Each row is a point. Two turns around zero, p and q, are shown by what they do to some points. Where does a point land after both, in the order given? Backwards means that the second turn is done in reverse. Each puzzle has new turns, and all numbers are rounded.
In the rows, zero is written as 128.

Turn p:
[106  83] -> [159  89]
[144 121] -> [141 139]
[125 146] -> [110 133]
[138 162] -> [102 152]
Turn q:
[156  93] -> [162 157]
[125 148] -> [108 124]
[103 143] -> [114 102]
Where do these land?
q, then p: [108 133] -> [144 116]
p, then q: [164  92] -> [109 175]
p, then q backwards: [113 161] -> [130 164]
p, then q: [126 127] -> [130 128]

Turn p:
[149 131 149] -> [144 146 145]
[133 177  99] -> [152 136  77]
[105 134 103] -> [113 112 101]
[134  86 138] -> [121 109 167]
[119 112 151] -> [110 136 150]
Turn q:
[170 156 161] -> [101 177 150]
[113 152 132] -> [102 121 120]
[105 125 134] -> [122 105 132]
[141  99 121] -> [159 132 136]
[111 107  92] -> [157 105 103]
Where do these land?
q, then p: [ 99 127 132] -> [112 111 146]
p, then q backwards: [155 155 131] -> [154 110 106]
q, then p: [ 95 132 103] -> [124  87 133]
q, then p backwards: [163  98 146] -> [165 127 161]

Turn p:
[158 136 154 123 109 129] -> [163 126 118 111 120 147]
[169 150 112 138 157  71] -> [112  58 125 104 147 152]
[136 134 103 150 106 147] -> [109 145  97 110 118 125]
[145 108 145 147 134 143] -> [143 132 138 100 118 109]
[101 138  95 114 111 153] -> [105 154 102 160 120 123]
[147 131 142 170 113  98] -> [125 126 134  78 145 152]
[129  98 135 107 115 137] -> [139 140 144 137  96 130]
[ 87 125 110  99 155 115] -> [104 119 150 178 139 120]
[ 81 132 155 103 152 159] -> [152 151 145 175 149  95]
Turn q:
[163 111 155 144 152 153] -> [143 154  92  92 122 140]
[133 138 143 116  93 166] -> [145 126 148  93 158 110]
[ 97 121 121 114 165 116] -> [136 139 114 173 114 115]
[128 161 116 113 123 132] -> [148  98 140 133 135 127]
[156 106 160 140 114  82] -> [ 98 157 133 122 136 182]
[ 82 141 102 155 125  99] -> [107 115 161 160  87 117]
[105 116  85 130 108 117] -> [ 90 105 139 145 124 103]
[159 131 142 112 146 158] -> [159 130  97 107 145 131]
Where do these land?
q, then p: [146  93  87 119 134 125] -> [ 76 135 143 146 128 119]
q, then p: [151 119 151 104 126 130] -> [130 104 112 139 132 100]
p, then q: [139 191 156 134 164 123] -> [117 129  54 143 112 140]
p, then q: [125 130 131 115 107 135] -> [133 111 134 110 123 126]
q, then p: [ 67 101 143 124 123 145] -> [131 111 131 113 183 166]
q, then p: [146 118 149 150  96 104] -> [155 151 123 163 140 110]
p, then q: [131 130 125 103 129 113] -> [118 140 125 106 121 118]
q, then p: [119 141  83 176 145 149] -> [111 155 145 130  92 180]

Turn p:
[100 101 104 121  94 112  75 146] -> [106 123 141  99 109  88  89 169]
[135 115 109 161 138 107 144 154] -> [138 162 143 150 133 107 107 111]
[132 174 138 122 157 149 150 136] -> [147 106 116 129 156 156 132  89]
[ 96 105 139 141 135  91 111 129] -> [121 134 123 128 134  72 135 141]
[102 111 100 154 125 106 129 107] -> [149 152 153 114 120  94 139 140]
[162 147 146  72 134 141 146 117] -> [111 119 103 129 154 188 143 137]
[ 99 101 123 141 112 136 144 136] -> [109 133 164 125 117 107 136 118]
[115 111 105 139 163 128 124 112] -> [141 158 120 100 122 110 139 113]
[171 173 158 100  84 151 127 118] -> [131  78 120 155 123 192 125 155]
[167 143 159 128 139 161 131 126] -> [128 112  98 151 112 166 134 106]
Turn q:
[110 139 140 140 167 133 140 121] -> [156 114 123 146 103 135 147 139]
[182 147 143  79  71  93 140 140] -> [ 84 163 141  75 170  89 162 121]
[136 145 120 153 144 152  91 122] -> [132 108 143 169 144 147 127 110]
[ 91 130 118 136 108 189 142 141] -> [106 101  76 137 105 147 112  99]
[149 100 121 101 141 141 139 136] -> [118 140 149 117  96 113 120 109]
[ 95 162  95 126 110 121 143 114] -> [126  95 109  94 141 163 133 140]
[137 111 145 142 118  89 119  93] -> [140 130 143 129 154  99 114 168]
[142 115 131 153 134  88 134 133] -> [165 151 136 121 145 115 120 139]
[109 103 137 122 160 146 103 152] -> [125 151 133 164  93 148 117 126]
Where do these land?
p, then q: [157 133 113 121 150 130 110 142] -> [112 111 150 135 140 154 124 113]
p, then q: [141 126 133 122 153 103 121 144] -> [147 119 147 128 135 158 130 126]
q, then p backwards: [150 119 137 116 144 160 122 144] -> [127 105 140 157 131 147 145 141]
q, then p backwards: [161 132  92 128  87  96 136 114] -> [ 82 146  93  96 143 119 131 147]
p, then q: [161 117 136 110 100 112 100 134] -> [125 150 108 141 139 166 110 105]
q, then p: [ 81  95 129 121 142 147 117  97] -> [105 113 149 131  92 100  87 135]
p, then q: [130 146 143 109 109 140 165  65] -> [136 124  94 113  85  88 137  86]
p, then q: [142 131 133 166 124 127  99 132] -> [126 137 137 123 171 123 106 122]
q, then p: [151 145 111 120 151 135 154 141] -> [121 132 132 138 128 158 161 148]
q, then p: [ 78 114 141 178 132 108 175 148] -> [148 162 133 121 119 173  62 145]
p, then q: [ 56 150 140 118 116 150 110 146] -> [115 161 149 121  90 104 101 180]
